Each row of a before or after table is a point. One or more steps were done to the points. Then noise was added and the rows were shuffled. The steps act on columns, c1 being the first. What was done? A step turns or swaps two columns, mirrors them in a line or flattens them onto one, adds a multiple of one to another, or multiplies or shifts one. Angles are multiples of 10 degrees, from the lower column toward the higher: turns from -170 to 170, lines from 10 to 170 but not 90. Use the fewest steps. Two steps may share a column if one is a turn and the other turns, adds or multiplies; they go together, in the order done. Otherwise the lowest column goes first.
In the rows, 128 means zero.

Before (13 x 3):
[[ 96 140  98]
 [124 131 151]
 [132 139  99]
 [116 171 142]
 [149 157 104]
 [ 93 148 162]
 [139 150  66]
 [ 84 124 174]
 [154 124 153]
 [153 131 157]
 [ 83 172 133]
 [163 137 115]
 [132 110 142]]
After (13 x 3):
[[137 151 146]
 [140  80  90]
 [186 125  99]
 [125 120 105]
 [135 170 132]
 [149 173 169]
 [100 135 100]
 [107 113 121]
 [106 159 135]
 [156 142  93]
 [ 96 134 106]
 [154 104  89]
 [168 129 144]]
Steps: turn c2 and c3 by -150 degrees; turn c1 and c2 by 140 degrees

Before (13 x 6):
[[146 149 153 103 130 167]
 [154  85 115 132 118 159]
 [124  71 108  88 173 169]
 [154 115 151  95 116 102]
 [127 137 102 126 168 166]
 [ 73  93 104 123 144  98]
 [ 81 128  96 132 151 166]
 [139 152 146 141 145 128]
 [ 69  84 120  84 120  94]
 [130 147 183 119 152  97]
 [139 140 117 174 114 100]
 [105  67 165 127 136 140]
 [132 106 127 109 129 142]]
After (13 x 6):
[[136 164 108  90  63 175]
 [134 114 148  91 118  96]
 [135 112 120  97  87  98]
 [127 127 165 130  68 129]
 [129 111 114 129  87 162]
 [125 137 102 132  91 106]
 [125 150 145 140 148 122]
 [132 125 127 109 108 143]
 [125 151  95 139 125 176]
 [121 116 118 172 143 105]
 [128 168 103 124 132 173]
 [129 154 181 118 142  80]
 [133 134 153 100 148 161]]
Steps: flatten c1 and c4 onto the line at 100 degrees; mirror c2 and c5 in the line at 40 degrees; add -0.3 times c3 to c6

Before (8 x 9):
[[101 126 123 117 175 132  97  91 108]
 [124 112 127  98 140 108 121  84 130]
 [ 88 108 119 119 132 161  83 135 126]
 [121 167 166 110 123 161  81 109 126]
 [131 130 113 162 109  88 138 105 121]
 [ 87 173 113 155 113 134 135 104 133]
 [135 181 149 167 107 138 104  80 169]
 [ 85 119 112 123 145  87 127 143 124]]
After (8 x 9):
[[135  97  95 174 104 135 137  82 186]
 [ 85 127 115 145 142 135 151 105 170]
 [133 137 127 152 187  86 156 100 129]
 [105 151 175 139 111 130  98  92 122]
 [124 121 144 107 144 103 107  85 106]
 [118 133  99 147  60 158  85 107 167]
 [ 83 131 164 124 177  86 125 145 119]
 [ 87 129 122 149 108 160  89 134 106]]
Steps: turn c2 and c9 by 80 degrees; add 1 times c6 to c3; turn c3 and c5 by -110 degrees; turn c4 and c7 by 40 degrees

Before (14 x 12):
[[135 131 130 152 142 104 108 139 123 147  72 140]
 [143 143 170 127 161 127 127  88 156 109  78 166]
 [165 136 128 109 145 128 136 114 127 159 114 150]
 [160 120 128 160 145 127 158 104 151 131 132 150]
 [133 104 164 116 143 109 153 135 165 143  96 135]
 [122 156 140 145 105 191 134 118  96 129 166 117]
 [110 135 109 124 160  99 139 110 166 128  76 145]
 [149  78 120 119 146 177 130 125 119 121 142 120]
 [163 168 119 159 100 150 151 114  69  97 145  72]
 [120 165 154 162 148 122  67 110 135 117 140 117]
 [124 130 147 101 142  90  96 125 146 121 118 153]
 [124 166 167 130 192 149 105 125 132 123 149 122]
 [143 179 112 171 109 132 135 166  98  75 125 125]
 [107 127 158 131 166  83 131 114 115 125 100 166]]
After (14 x 12):
[[113 126 121 142 104 106 174 109 141 144 176 135]
 [103 137 125 120  76 180 124 125 124 135 114 120]
 [128 114 119 117 124  81  80 154 136 155 147 152]
 [157 125 136 156 100 122 107 115 127 153 140 150]
 [182 151 124 104 141 167 126 101 104  92 109  72]
 [177 133 143  84 158 132 218 142 118  76 121 126]
 [143 128 126 137  92 121 114  90 136  98 123 150]
 [122  90 177 127 127  94 104 109 145 131 157 144]
 [112  88 123 125 123  71 102 118 123 126 169 164]
 [151  96  99 122 144 125  13 171 129  92 135 117]
 [147 135  93 134 158 194 113 116 115 112 108 117]
 [154  59  84 124 120 151  93 147 129 125 136 123]
 [148 100 128 110 110 116  41 109 138 124 193 167]
 [134 118 163 150 118 100 126 151 125 107 173 138]]
Steps: turn c1 and c2 by -50 degrees; turn c2 and c5 by 120 degrees; turn c3 and c11 by 140 degrees; turn c4 and c10 by -80 degrees; add -0.3 times c12 to c6; turn c7 and c8 by -60 degrees; multiply c7 by 2.5; multiply c9 by 0.4

Before (10 x 18):
[[119 153 126 143 119  72 115 176 141 138 134 129 115 125 119 148 159 168]
 [153 143 123 128 183 116 123 145 143 150  69 156 133 173 151 129  92 109]
 [136  59 141 154  82  88 124 131  67 105 161 144 163 123 110 123 131 162]
 [138 174 125  89 108  74 113 159  85 140 131 130 119 139 133 131 124 123]
 [150 115  59 123 116 109 126 135 110 122 108 154 140 146 108 100 101 127]
 [162 138 117 152  89 102 114 129 130 122 133  83 134 124 159  92 100 131]
 [150 107 161 127 121  94 106 119 142 100 142 143 143 156 128 144 113 149]
 [115  99 159 119 146  58 144  93  86 112 172 118  99  90 147 104  80 149]
 [124 106 136 128 129 133 133 152 133 166 145 152 173  92 130 112 127 135]
 [131 127  72 160 145 100  57  68 104 136 132  89 145 126 153 118 143 113]]
After (10 x 18):
[[115 100 157 117 144  57 144  94 120 128 198 116  94  69  97 129  75  86]
 [161 139 117 152  90 102 116 129 142 118 136  84 130 130  83 124 101 126]
 [153 143 122 128 183 117 122 148 167 146  34 156 144 177 118 120 106 132]
 [138 172 123  85 109  76 112 159 119 142 132 126 125 131 129 126 129  85]
 [120 153 128 144 120  75 113 177  87 142 137 130 121 116 150 128 135 157]
 [149 107 160 127 118  96 103 120 121  95 151 144 127 165 142 123 106 144]
 [123 106 137 127 130 133 133 152 124 139 155 153 187 126 111 129 125 134]
 [139  57 140 152  81  90 123 130  80  90 181 146 147 147 132 135 112  80]
 [151 113  60 122 117 108 125 135 135 115  96 157 133 154 116 142 107 106]
 [131 127  73 159 144 101  55  67 123 126 133  90 148 136 105 123 150 104]]
Steps: turn c17 and c18 by 30 degrees; turn c9 and c18 by 70 degrees; add 0.7 times c13 to c14; turn c10 and c13 by 30 degrees; multiply c11 by 1.6; turn c15 and c16 by -120 degrees; multiply c16 by 0.4

Before (13 x 24):
[[118 117 125 153 173 171 113 149  60 115 100 157 127 132 133 128 149 134
  135 117 155 144 155  83]
 [111 123 143 137 156 151 117 135 101 128 116 164 100 145 135 169 194 116
   96  86 156 159 176 116]
 [171 179 120 123 100 123 126 105 128 108 152 136 101  88 106 149 173 172
  119 142 171 126 105 131]
 [117 137  96 150 148 163 115 126 106 111 125 158 112 146 150 124 136 106
   74 116 159 162 162  92]
 [119 152 180  94 127 139 125 114 153  83 157  88  97 103  78 130 123 132
  134 100 115 167 102 151]
 [138 131 139 141 107 149 140  73  96 159 132 129 151 135 114  84 120  87
  177 139 114 126 119 159]
 [155 116 150 135 113 154 184  78 130 149 138 118 152 137 102  98 100 107
  169 109 151 100 125 115]
 [153 127 154 151 136 134 117  54 105 152  84 128 162 165 131  91 108 113
  143 150 169  94 150 120]
 [114 145 175 108 118 122 170 150 141  83 155  69 135 135 130 107 125 117
  149  90 109 130  95 188]
 [106 158 144 112  90 137 132 113 124  81 149  98 109  94 116 178 124 120
  147 118 139 121 125 144]
 [132 123 132 175 144 172 114 134 112 149  69 169 126 158 153 149 159 100
  112 141 151 153 133  65]
 [ 95 138 197  88  97 135 151 124 122 102 169 118 178 127  99 116 104 118
  129  97 110 127  89 163]
 [ 96 132 162 131  81 117 122 143 144  75 161 123  88 119 101 122 148 154
  127 101 114 132 128 135]]
After (13 x 24):
[[111 118 143 117 158 111 118 136 166 132 119 163 102  82 150 175 191 120
   97  84 148 158 119 118]
 [151 120 150  98 109  97 185  77 119 149 138 111 150 120 123 104 102 101
  168 107 142  98 126 118]
 [131 100 128 138 142  81 114 137 117 154  68 171 129 104 151 151 160  97
  110 144 180 158 105  66]
 [114  88 101 124 149 102 116 125 154 112 126 155 117  93 157 119 138 110
   75 116 162 163 110  93]
 [ 99 131 159 119  87 139 125 142 127  70 153 120  86 136 100 131 151 161
  120 103 128 132 147 138]
 [ 96 110 197 111  93 131 149 123 106 105 171 115 179 159 100 134 102 118
  129  97  81 130 108 166]
 [112 110 170 139 115 141 169 146  99  87 152  67 134 144 124 122 122 118
  152  92 107 130 123 192]
 [169  70 121  76  94 159 130 107 138 108 153 143 101 172 137 142 173 170
  118 140 139 128 131 132]
 [133 105 137 129 104 109 137  73 129 160 133 131 152 130 106  88 120  92
  180 137 133 123  98 164]
 [113  80 142 109  91 134 130 109 144  81 145  98 106 155 124 179 127 114
  153 114 114 120 133 142]
 [117 111 129 120 171  90 110 148 179 121  99 155 127 106 144 124 145 130
  135 120 162 147  76  84]
 [113  88 181  96 126 125 128 115 117  85 158  89  98 160  90 142 121 133
  135  95  95 167 149 149]
 [154 126 154 107 135 122 115  60 131 151  88 124 160  86 152  99 111 113
  146 148 164  97 104 120]]
Steps: turn c2 and c6 by 150 degrees; multiply c2 by 1.6; add 0.3 times c3 to c16; turn c4 and c21 by 70 degrees; turn c4 and c15 by -40 degrees; turn c14 and c23 by 140 degrees; turn c9 and c23 by 120 degrees

Before (8 x 48):
[[143  87 147  95  87  87 143 146  90 153  94 112 178 121 153 182 150 167
  138 161 164 121 147 158 104 165 136 163 165 153 146  89 157 146 108 139
  156 127 106 153 133  83 134 104 137 192 107  94]
 [158 160 131 154  92  85 144 155  69 143  68 134 139 173 145 122 149 173
  144 165 130 131 182  74 129  80 165 124 127  84 137 150 102  78  83  68
   99 127  81 180 176  98 119 112 107 167 140  90]
 [ 90 134  83 144 118 121 116 137 131 105 184 162 101 122 143 110  99 154
  106 123 116 116 129 120 183 106 133  94  92 114 142 120 148 128 152  98
   77 116 131  99 127 162 178 108 140  95 128  68]
 [165 119  86 109  75 165 127  81 153 113 140 120 146 112 116 164 100 144
  198 120 147 128 111 129 104 151 117 146 143 148 123 114 143 153 135 125
  139 117 131 129 100 133  82 146 172 137 100 154]
 [168  85 130  88 130 118 116 120 123 157 132 113 157 113 122 139 160 157
  174 145 137 115 120 128  97 186 101 161 127 152 130 113 160 117 136 144
  141 109 150 135 127  94 115 151 142 163 112 132]
 [132 118  89  80 113 120  85 114 139 100 156 117 124 112  98 168 135 148
  164 121 120 118 120 143 116 134 102 144 127 150 115 103 176 142 133 137
  107 120 141 109 121 135  98 140 158 141 135 155]
 [133 115  83 123 127 159  95 101 162 116 159 136 152 121 113 170 143 121
  177 106 141 117 127 127 109 167 126 127 132 131 138  83 153 142 175  94
  119 134 123 118 113 162 107 148 146  98  90 134]
 [105 137  90 106 132 172 108 130 133  84 160 150  97 119 123 111 116 128
  135  79 101 136 103 106 155 126 123 121 100 136 167 133 162 128 182 113
   69 127 114  69 114 150 116 127 167 113 115 119]]
After (8 x 48):
[[156 158 132 101 166  85 144 154  67 144  69 133 140 174 129 133 149 173
  131 166 132 130 180  75 129  52 167  91 127  85 151 149 105  76  83  70
   99 129  81 180 175  97 119 111 107 164 140 122]
 [106 138  89 139 117 171 108 130 133  84 162 150  98 117 143 145 114 129
   96  77 101 135 102 107 155 121 125 119  99 135 199 130 162 129 179 114
   70 126 116  71 115 151 116 128 169 114 117 134]
 [168  85 129 150 107 121 116 118 125 156 132 113 156 111 156 118 159 157
  166 144 138 115 121 128  97 188 101 141 128 155 155 116 159 117 137 146
  140 109 150 135 127  93 115 154 143 165 110  98]
 [142  87 146 114 146  87 144 146  90 154  95 110 178 123 184  74 152 167
  118 164 162 119 147 157 103 143 134 109 166 153 165  89 156 143 110 138
  155 126 106 153 131  83 135 106 137 194 109  83]
 [133 118  87 173 123 122  86 114 142 101 159 118 124 111 167  90 135 149
  174 120 117 120 121 144 116 153 103 159 127 149 125 101 175 145 133 139
  106 119 142 110 120 137  98 143 157 142 138 122]
 [164 121  87 145 168 165 127  82 156 116 140 119 145 112 169  92 102 145
  194 118 148 127 111 128 104 166 115 157 142 148 154 113 142 151 135 125
  139 116 131 127 100 132  80 142 172 139  99 121]
 [ 91 136  85 107 143 120 118 137 133 107 185 162 101 123 125 145  98 155
   93 118 116 116 130 122 183  65 133  59  92 116 141 118 148 129 153 100
   81 117 134  99 127 160 179 110 140  94 129 141]
 [134 116  83 143 129 158  92  99 161 117 160 137 152 122 128  87 144 121
  159 106 140 118 125 126 110 174 125 133 131 129 171  84 153 142 177  95
  119 136 123 117 113 163 105 146 146  99  89 133]]
Steps: turn c4 and c15 by 110 degrees; turn c5 and c15 by -150 degrees; multiply c16 by -1; multiply c31 by 2; turn c19 and c31 by 30 degrees; add 0.7 times c48 to c26; turn c28 and c48 by -70 degrees

Before (13 x 64):
[[ 94 111 114 157 145 126 129 155 136 163 113 139 138 117 152 126 151 135
  126 129 105 123 129 137 127 138 149  83 100 154 127 104 144 145  99 144
   91 123 192 126  99 149 120 144 150 118 115 126 117 126 135 119  58 103
   81 131 153 129 128 153 133 130 150 127]
 [147 123 105 138 114 119 110 118 136 129 146 119 111 123 145 104 124 139
   87 105 114 141 147 130 131  70 140 105 102 111 131 178 147 139 121 139
   90 143 128 147 106 130  99 144 118 119 121  79 132 115  96 115 130 111
  122 128 112 128 126 120 123 134  88 123]
 [105 136 134 135 126 123 134 120 131  97 128 122 136 124 158 119 149 111
  132 131  99 140 109 169 116 147 116 139 102 112 121 231 135 141 109 120
   90 108 152 129 214 125 135 136  91 122 194 134 113 103 116 123 138 101
  100 121 111 115 108  91 124 118 112 121]
 [147 148 112 141 141 131  16 149 151 151 111 166 122 122 105  90 142 130
  103 131 115 130 127 123 113 101 110 132  99 138 106 102 143 137 108 127
  124 140 148 123 133 138  88 130 152 128 125 110 122 115 107 128 112 106
  147 132 155 112 129 152 116 124 145 113]
 [134 107 124 130 110 156 122 115 154 159 150 169 133 131 158 102 141 119
  110 121 103 124  91 155 125 114 153 154  98 117 122 104  59  95 141 179
  122 116 157 133 110 126 123 138 102 127 120 136 114 124 159 155 126 115
  153 173 114 139 130 142 112 114 101 123]
 [ 91 121 106 166 124 163 134 134 143 163 141 117 126 120 145 110 146 139
  127 118  99 122  41 119 126 129 145 146 141 111  67 121 132 145  97 128
  190 142 163 131 146 145 127 112 123 126 114  86 124 107 121 133 146 130
  153 127 148 123 101 139 138  98 123 117]
 [148 157 129 130 138 122 132 156 127 145 160 164 139 137 150 131 115 125
  134 122 142 129 120 139 113 144 132 128 120 112 119 110 143 145 112 112
  102 126 135 143 130 126 135 119 147 145 161  87 168 116 101 118  98 118
  104 122 122 117 142 155 249 107  55 140]
 [104 126 111 133 150 118 124 126 150 126 122 120 116 113 139  94 153 121
   82 116 159 124 145 131 118 120 145 136 171 107 121 182 113 118 102 146
  125 119 128 181 111 148 123 144  74 151 128 129 196 128  99 131 145 121
  157 129 153 125 138 147 108  97 147 130]
 [112 141 189 150 111 128 141 117 122 151 130 127 124 133  85 104 139 128
  101 135 109 160 105 129 142 144 117 155 110 113 124 111 115 135 176 127
  118 118 149 119 123 149 126 108 154 135 127 136 112 113  95 152 150 106
  149 155 141 110 137 118 143 147 127 126]
 [103 107 159 145 122 167 141 115 108 157 142 129 111 116 147  93 120 125
  133 134 104 123  96 150 141 120 123 131 103 120 114 105 139  86  97 123
   93 120 130 115 128 137 115 101 140 163 129 133 170 119 120 166 131 103
  119 122 184 130 122 148 103 140 144  86]
 [147 129 112 132 117 122  93 141 133 149 134 137 139 113 156 140 140 105
   70 137 127 126  92 119 113 139 125 133 125 174 131 121 129 137 114 121
   94 115 161 141  98 214  67 132 128 116 148 116 138 143  97 123 149 108
  111 124 135 168 139 145 116 162  76 128]
 [136 126 132 160 124 129 123 122 125 163 131 120 135 225 159 134 139 114
  134 130 153 142 118 146 131 148 147 152 148 111 118  98 132 129 150 121
  129 110 129 121 109 172 113 127 149 112 146 111 110 150  97 138 135 120
  156 135 143 116 110 147 110 190 149 122]
 [126 113 126 130 144 128 142 114 131 118 130 147 121 143 158  92 105  97
  129 134 102 128 144 150 122 135 137 136 166 151 105 112 129 140 110 117
  125 113 130 143  99 131 112 133  96 125 119 135 118  99 149 134 116 102
  148 175 135 108 125  72 123 107 123 127]]
After (13 x 64):
[[102 133 110 140 147 116 123 125 150 127 122 118 111 115 140  97 153 123
   80 113 156 122 144 123 121 119 106 137 170 107 120 186 119 120  99 148
  125 128 130 184 111 151 127 130  74 161 124 128 194 128  99 132 136 122
  163 128 149 130 114 149 101  95 143 125]
 [115 146 191 155 112 128 140 114 123 153 124 125 122 114  83 101 139 130
  100 135 108 158 107 129 141 145 144 155 110 112 120 111 117 139 174 126
  116 134 153 113 125 151 126 117 155 136 128 129 118 108  93 153 135 103
  144 158 134 109 123 120 140 147 129 121]
 [102 139 137 128 124 125 131 121 133  94 128 124 137 119 158 122 146 111
  130 140  98 138 106 127 115 148 135 138 104 113 120 227 133 137 112 125
   83 105 153 122 213 127 138 140  87 121 198 137 115 105 117 126 132 104
  100 126 109 112 131  89 126 118 113 115]
 [150 156 112 141 143 129  13 150 154 154 111 168 122 147 101  92 140 129
  100 133 113 133 135 127 112 101 136 135  99 135 111 101 140 139 110 126
  125 126 150 120 131 140  85 138 150 127 123 110 122 118 109 133 121 109
  148 133 157 107 120 152 118 122 147  98]
 [135 129 133 158 125 127 121 126 125 166 130 121 136 100 157 129 139 117
  138 127 149 146 112 126 130 145 113 153 146 116 116  97 137 123 146 120
  123 153 136 123 107 171 111 109 148 113 146 110 111 152 100 139 127 118
  160 140 142 117 223 149 112 189 148 114]
 [125 113 123 126 144 134 137 112 133 110 130 150 120 115 158  91 110 102
  131 134 103 131 147 127 121 127 113 138 162 154 103 114 126 138 112 116
  125 128 129 140  99 134 109 123  97 125 117 137 114  99 146 138 125 104
  151 176 138 112 141  75 122 108 124 121]
 [104 110 160 144 127 168 137 117 107 155 145 132 115 122 153  94 122 126
  131 130 102 123 100 125 148 124 150 128 101 124 112 105 137  89 103 121
   96 112 127 115 127 135 118 112 138 169 134 139 167 120 124 169 124 101
  120 124 186 130 122 145 110 137 148  41]
 [147 159 131 131 139 123 128 151 126 140 161 162 143 122 152 129 114 127
  131 122 138 130 133 125 107 140 135 125 122 114 119 110 141 143 116 111
  100 143 135 142 128 127 137 117 142 144 164  87 164 114  98 116 115 114
  107 124 120 118 124 161 250 106  58 152]
 [ 91 116 114 156 145 130 128 156 130 167 114 145 132 130 150 128 147 133
  124 130 103 122 131 122 123 137 105  85  96 151 130 104 145 142  99 142
   92 121 190 125 100 147 119 128 145 121 115 124 117 119 137 117 102 102
   81 127 151 131 119 152 132 123 150 127]
 [143 121 100 139 114 123 105 122 132 130 151 120 114 147 145 106 131 144
   87 105 113 139 140 129 131  70 105 101 105 108 136 181 143 138 125 143
   88 129 126 146 100 126  99 135 119 122 117  83 129 113  95 117 126 112
  124 125 112 127 127 117 118 131  86 117]
 [150 133 111 135 122 126  93 145 135 145 135 138 141 115 156 145 139 102
   68 136 124 126  90 130 114 140 128 133 122 178 130 119 134 138 111 126
   92 124 159 140 101 212  70 137 125 116 143 113 137 145  99 124 137 108
  111 121 135 164 109 139 115 167  73 122]
 [ 89 120 107 166 123 162 133 136 145 165 145 116 124 148 146 108 149 143
  129 113 101 121  37 134 124 128 127 144 140 115  64 125 131 143  94 127
  188 108 164 137 144 149 128 107 126 121 112  88 123 108 119 129 138 132
  154 130 150 122 135 140 129  97 121 102]
 [131 112 122 134 116 154 122 115 157 156 149 169 134 112 155  99 136 115
  110 119 101 124 103 131 125 115 100 146  95 112 119  99  55  92 137 175
  122 120 157 125 108 128 120 121  97 134 120 139 119 122 160 154 128 117
  151 174 119 138 126 145 114 111 102 122]]
Steps: add 0.3 times c12 to c23; turn c14 and c59 by 120 degrees; turn c14 and c38 by -70 degrees; multiply c24 by 0; mirror c27 and c44 in the line at 110 degrees; multiply c53 by 0.4; multiply c64 by 2
